Each row is a point. Examples show where two turns around zero, p and q, send a point. Where does a point land after both, in the order given? Backwards means that the second turn is done in reverse. Each puzzle has new turns, and all numbers are rounded.
In the rows, 128 means zero.

Turn p:
[ 87 124] => [ 96 153]
[116 108] => [106 122]
[181 152] => [183 109]
Turn q:
[203 121] => [ 72 178]
[134 122] => [127 136]
[ 91 121] => [162 112]
[ 90 152] => [144  86]
[122 123] => [136 128]
Where do these land?
q, then p: [86 89] => [174  93]
q, then p: [122 168] => [ 90 115]
p, then q: [158 102] => [148 162]
p, then q: [146 152] => [101 142]

Turn p:
[121 102 130] => [140 148 142]
[156 110 143] => [124 121 164]
[167 100 108] => [ 94 145 164]
[ 99 208 131] => [131  80  57]
[116 158  97] => [107 130  88]
[110  90 159] => [171 143 154]
Turn q:
[161 127 119] => [147 137 155]
[152 134 126] => [146 138 142]
[ 81 100 133] => [ 80 109 110]
[123 150  66] => [161  72 138]
[123 128 196] => [106 184  96]
Where do these land?
p, then q backwards: [147  71 157] => [189 109 110]
p, then q: [ 84 148  93] => [163  80 138]
p, then q: [124  89 112] => [155 142  98]
p, then q: [136 152  93] => [117  89 113]
q, then p: [110 151 146] => [100 142 114]
q, then p: [167 157 167] => [ 89  82 111]

Turn p:
[110 166  90 120] => [ 95 106 116 167]
[130  83 134  81] => [172  94 109  99]
[134 153 158  98] => [144 103 167 138]
[157  79 141 181] => [129 185 120  74]
[142 166 106 159] => [ 77 141 139 141]
[145 165 121 137] => [ 94 125 151 138]
[ 78  84 147 119] => [187 142  95 140]
Turn q:
[122 149 102 108] => [141 140 149 157]
[158 168 140  90] => [133 149 186 113]
[150  77 136 144] => [129  80 107 103]
[122  90 170 120] => [148 123 101  82]
[ 88 156  92 178] => [ 89 148  97 185]
Where do these land?
q, then p: [165 141  75 154] => [162 188 111 129]
q, then p: [ 90  97 169 134] => [ 93  78 108 128]
p, then q: [150 128  84 111] => [167 120 100 148]
q, then p: [158 119 140 131] => [158 116 122 122]
q, then p: [ 78 155 172 110] => [ 84  90 160 161]

Turn p:
[159  89 188 168 125 164  50 119] => [ 74 189  87 155  72  92 170 121]
[127 164 102 153  98 163 150 133] => [144 148 149 150 165 169 150 118]
[118 118 112 101 123 165 150 132] => [157 123 102 146 135 158 112 128]
[ 96 158 114 111 123 116 107 111] => [168 141 140 110 144 100 126 124]
[124 135 109 111  97  38 139 160] => [105 104 165  93 179 100  87 174]
[ 78  70 112 141 225 104 112 127] => [117 107  87  39  84 123  98  69]
[111 148 155 117 139 145 149 132] => [153 133 148 136 100 147 116 131]
[171 168 109 118 110 143 142 138] => [131 114 154 180 160 134 133 121]
[168 101 151 130 112 115 153 100] => [105  92 119 142 113 130 159 166]
Turn q:
[121 135 112 108  80 141  83 163] => [134  89 132 118  95 134 110  70]
[150 179  84 128  90 117 120 134] => [145 118 163 114 113  80  86 103]
[141 149 113 131 150 114 117  86] => [144 153 125 158 119  93 122 145]
[152 123  84 144 114 160 119 167] => [154 123 167 108 136 125 145  77]
[164 141  99  76 104 148 130 138] => [165 149 132  88 100 130  97  98]
[ 97  70 152 141 169  86 145  88] => [ 82 163  85 174 168 147 144 158]
[104 118 153 148 130 144 153  75] => [130 132 135 167 146 159 119 177]
[120  81 213 162 154  91 166 122] => [ 91 113  73 128 194 152 156 190]
[153 165 114 109 124 167  80 170] => [168 101 141 100  75 111 149  91]
[ 80 118 156 133 165 112 169 137] => [ 69 140 127 123 137 150 152 171]
Where do these land?
p, then q: [160 113 103 123 185 144 165 127] => [150 147 127 179 155 176 123 110]
p, then q: [151 134 102 191 193 146 177 109] => [156 157 135 159 143 215 101 165]
p, then q: [123 157 101  96 119 144 122 183] => [154 111 114 166 111  92 170 136]
p, then q backwards: [126  96 140 149 192 154 144 103] => [112 122 140  82 124 149  79 171]
p, then q: [119 129 158 133 110 115  98 162] => [103  93 129 125  96 103 123 133]
p, then q: [ 97 128 135  93  87  61  97 132] => [ 88 124  79  87 100  83 146 103]
p, then q: [ 97 135 100 114 112 126  83 108] => [130 164 115 112 119  75 122 136]
p, then q: [142 167 182  93 102 127 129 134] => [123  63 118 108 160 103 141 128]
q, then p: [ 96 168 135  97 109 111 101 137] => [127 161  99 110 158 112 132 169]
q, then p: [182 100 129 164 154 133 124  92] => [ 93  80 165 137 127 138 135  84]
p, then q: [114  82 122 154  46 148 168 121] => [126 144 196  72 103 144 180 115]
